Every row gives one point. Examples show where two turns around zero, p and q, send a point. Where does a point land after both, in the order given? Backwards means that the second turn is done in reverse. Each puzzle has new turns, and all numbers are rounded.

Turn p:
[ 7 22] -> [ 0 23]
[-12   8] -> [-14   4]
[  5 -48] -> [ 20 -44]
[ 1 18] -> [-5 17]
Turn q:
[-17 -37] -> [-15 -38]
[24  1] -> [24  2]
[-14  10] -> [-14   9]
[ 8 27] -> [ 7 27]
Where do these land?
p, then q: [-19 -26] -> [ -8 -31]
q, then p: [-15  19] -> [-21  12]
q, then p: [40 11] -> [33 25]
q, then p: [-6 -5] -> [-4 -7]

Turn p:
[-21 -13  16 -11] -> [-31  -4  -4  -1]
[14 19  5  2] -> [12  9 18 -6]
[  3 -11   4   1] -> [ -3 -11   1   4]
[12 28 -7 29] -> [28 24 15 15]
[-25 -22   1 -19] -> [-29 -10 -22  -6]
[14 -7 -8 10] -> [ 15 -10   0   8]
[  3   6 -11 -11] -> [  7   3  -7 -13]
Turn q:
[  6   6 -12  -3] -> [  4   4 -14   0]
[ -7 -48   2 -25] -> [ 29 -37  18 -22]
[-1 10 -6 19] -> [-14   2  -8  15]
[-12   9   5  -6] -> [-10   6   4 -12]
[ 6  9 -2 19] -> [-9  5 -5 19]
[ 8 14 13 -4] -> [ 1 20  7  1]
Where do these land?
p, then q: [ 11 -11   3 -15] -> [ 13 -12   7 -10]
q, then p: [ 12 -16   3  17] -> [  5 -10   9  22]
q, then p: [12 -7 18 -2] -> [ 1 -2 23  2]
q, then p: [-23   2  -4 -14] -> [-15  -4 -12 -18]
p, then q: [-11  31 -20  13] -> [ -5  33 -21   9]

Turn p:
[ -8  10  -5  -3   3 -21   0  -3] -> [-13  -1 -12   0  11 -15   2   2]
[ 13 -10 -11  -6   4  14  -1  -3] -> [ 14 -12  -3  -4  -8  12   4  -8]
[  2  -8   7  20  -5 -18   2  -1] -> [  4   2   5  23  10 -12  -5   7]
[-11  22 -14  -5   6   5  11  15] -> [-14  16 -15  -9  -9   3  19   0]
[ -6  -7 -14   5 -13   1 -17  12] -> [  3  -5 -11   4 -16   1  -8  20]
[-11  -4  44  -9  -3 -10  12 -12] -> [-18   4  39  -3  16 -14 -12 -10]
[ -9  -7 -14  -2  -1  -3  -1   9] -> [ -7  -8  -8   5 -10   0   5   8]
[  9  -6  16 -10   5  14  -5  13] -> [  9  -1  20 -14  -4   9   6   7]
[ -1  -5  -6   9   0   5  -2 -11] -> [ 3 -3 -6  9  1  8 -8 -5]
[ 19  10 -13   0  -5   9   4  -9] -> [ 18   5 -13  -5  -5   1   1 -16]
[  4   6  11   1   9   3  -2 -10] -> [ 2  4  5 -6 14  5 -3 -6]
Turn q:
[  1 -48  -5 -21  -1  -4  -4  13] -> [-11 -14  21 -40  -8   5 -23   6]
[-6 13 -3  9 -1 -5 13  5] -> [ -3   5 -17   3   5   3  11   4]
[  7   7  -3   0  10   1  28 -10] -> [ 9  1 -2 -2 21 17 18 -2]
[ 1 12 -3 -3 12 12 -9 26] -> [  1   4  -9  14  -2   9 -21  19]
[  0  12  -2  -6  -8  -2  -1 -10] -> [  6  12  -2   3   1  -5   3 -11]
[-8  4 16 -2  3 -2 -9 -9] -> [ -6   6  12  10   2 -13   3   0]
[ -2  -9  -7   6   0  -5 -12 -12] -> [  4 -13   2  -3  -2 -15  -1  -8]
[ 10   1   5   7  -6  -6 -10   2] -> [  6   0   2   3 -16  -5   4   4]
[-1  9  2 11 -8 11  3 -6] -> [ -3  -1  -6  14  -3   5   8 -11]
Where do these land?
q, then p backwards: [  0  -9  -1  -5  11   5 -17   4] -> [ -2 -12  10   0 -12  -4 -11  -5]
p, then q backwards: [  1 -22  -7  -6  -6 -17   9  -3] -> [ -4  -6   2  22   5   4 -16 -12]
q, then p: [-6  7 -5  5  3 -6  5 -8] -> [-2 -4 -6  6  6 -1 10 -6]
p, then q backwards: [ 12  -2  -7   5 -22  10  -1  15] -> [ 21   8   1   2  -9  -9 -16   8]
p, then q backwards: [-9 22  1 -5 10  0 -6  7] -> [-11   0   1  -8  -4 -13  17  10]
q, then p: [15 -6 10  0 10  3 -4 16] -> [  9   8  14  -3 -13   3   1  15]
p, then q: [23 -8 -2 -7  5  7 -2  2] -> [11 -2 15 -8 -5 17  5 -2]
q, then p: [-19   0  -3  -8  13   4  21  -3] -> [-16  -5  -3  -5  12  21  14  -1]
q, then p: [-4  1 -8 17 -7  3 -3  1] -> [-1 -9 -9 13 -8 -1 -5 -3]
p, then q: [-13  17  23   5 -16  -9  -1 -30] -> [  8   5   6  18   8 -41  -8   6]

Turn p:
[ 11 -14  -1   6  15   1 -18   6  12  -1 -13] -> [  3  -2  -4  -8  12 -13 -11  -6  21  16   2]
[-1 -6 11 16 -9  1 18  1  9  3  4] -> [ 14   6  13  -7 -13  14   6  -4   5  -1   3]
[16  2 -2  1 15 -5 -4  3  5 12 -7] -> [  8   7  -6   3  18  -7   1 -11   8   5  -4]
[-10  18  10  17  -3  16   3  -3  -5   3  15] -> [  5  -1  -6  14 -12  20  14   8  -3   6  15]
[ -8  -4  -1 -10  -5 -16   3  -5 -26  -8 -14] -> [-13  -1  10  14  -6  -4 -17   3  -9  -8 -22]
[-19  -4   5   5  12  13  38   4   8   2  16] -> [ -2  10   2 -15 -12  29  27  10  14 -11  -8]
[ -2   2  -8  -2   4   3 -23  -5  22   8  -9] -> [ -7  -2 -16 -12   5 -11  -3 -17   0  17  11]
[  1   5   1 -15   1 -10  -7   0 -12 -20   4] -> [-16  -9  11   9  11  -6  -6  11  -7  -8   1]
[  1   5  -9 -10 -15  10   8  -7 -18 -13  -2] -> [ -4  -1  -5   6  -7   4 -15  14 -13 -21   1]
[  7   2   1   1   3  -4  -6 -13  10   3   4] -> [  3  -7  -1  -4  11   5   0 -12  -4   4   5]
[-4 11 -1  8  1 -5 13 14  9 -2  4] -> [-2  9  7  3 -6  0 17 -5  9 -8  8]
[  8  -7  10  -9   4   7 -17   7  21  18  -7] -> [  7  12  -7 -18  13 -12   1  -4  -1  24   5]
[ -1 -10 -16  -8 -23 -12  -9  -3 -34  -5   6] -> [  3 -22   3  14 -13 -18 -14  12 -21 -15 -16]
Turn q:
[ 30 -10   5  -9  -7  -1  -4 -14  -8  -6   4] -> [  5 -12   7   2  -6  16   7  22  12   3 -17]
[-10  -9 -10  -6   1   6   0  15 -15  -9   3] -> [-12  -1   1   2  -5   6 -10   0   2 -21  12]
[  3  -9  -4   0  -7 -16 -11  -3   5  18   0] -> [ 12 -19  -5   9 -10 -10   1   0  -1   8   1]
[ -7  -9   2 -13  -8   5  13  -2  11  -5  -1] -> [ -1   9  -5   8  -5  11   2 -11  15   4   5]
[-1 -9  5  4 -2 10  1  4  4 17 11] -> [  0  -6 -13  12  11   2  -7   5  -1   8   8]
[-11  -8  -8  -5  19   5  -1  -6  -7  -1   8] -> [ -1  -8  -8  -1   9  11  -1 -11  -6 -18  -2]
[-5  9  3  5 24  0 -5 23  4 -6  6] -> [ -5  -1  15  -9  20  -2   1  -6 -14  -7  19]
[ -6  -1   5  -2  -9  10 -14   2   2  -9  12] -> [ -7  -4   4  -4  -2  12 -19  -2   0   8   2]
[ 10   3  10  -3   4  -2 -10 -12 -14   2 -20] -> [-13 -10   3  -7  -2 -10  12   6   4   0 -21]
[ -5  48  -7  -8  -8  -2  36 -11   6  -7 -17] -> [ -3  52  -4 -11 -17  -4  28  -7 -14   8  -7]
[ 12  -5  -5  10  -3  12 -13   1   8  -5  -3] -> [  5  -6  -2 -17   5   0  -9  10  11   6   3]
[-10  -1   4  28  -3 -27   7   3   4  10  -3] -> [ 20   5   8  15   3 -31  -6  -6  -7   1  -2]
Where do these land?
q, then p: [-11  16  -5 -20  13  -8   9   3   1   1  11] -> [  3  -4  -5  12  -7  24  -3  13  -8 -13  -3]
p, then q: [ 14   8  -9  10  11  21  -8 -14  15 -13  11] -> [ 16 -10 -11  -5  12  29  -7  -2  -1  -8  14]
p, then q: [ -2   6  -4  12  -3   2  10   0 -16  14   4] -> [ 6 13 -2 -7 -2 -8 -4 18 10 -2 -3]
p, then q: [  1  -1   5  -3  17  15  13  11 -17  -1   4] -> [ -2  14   4 -14   9 -10   4   2   4   0  23]
p, then q: [-11  -8  10  15 -16  -7  -3 -13  13 -12 -12] -> [-10 -13  -9   9  -7   9 -14  -1   2  23 -13]
q, then p: [  8   1 -11  -9 -14   7  10   9 -14  -5  10] -> [  0   2  -1   4 -15  -8   7  16   1  -3  20]
p, then q: [ -9   6  -6  -8   4   5 -10  16 -16   1  14] -> [  7   9   6  11  -1 -16  -3   0   1 -15  16]
q, then p: [  3  -4  12   8  -8   5  -6   2  22   8 -18] -> [  4   2  -1 -12   9  -5  17 -22  -6   7 -10]
q, then p: [ -9 -15 -15   1   0 -10   7   2  -1   5   4] -> [  8 -17   5   1   1   0  -8  -3   5 -10  12]
q, then p backwards: [  0 -13  11   5  -8   2 -14 -31  18   5 -24] -> [ -6 -29 -11  14  24  -7 -14   2   4  18  -9]
q, then p: [  4   1   7 -11   7 -14   4  10  -8   3  22] -> [14 -3  5 11 -9 14 -1 18 10  5 -1]
q, then p: [ 10   2   6   0  -3 -17 -12   6   2  -6 -25] -> [  0  10  27 -13   0   0   3  -8 -12   4  -8]
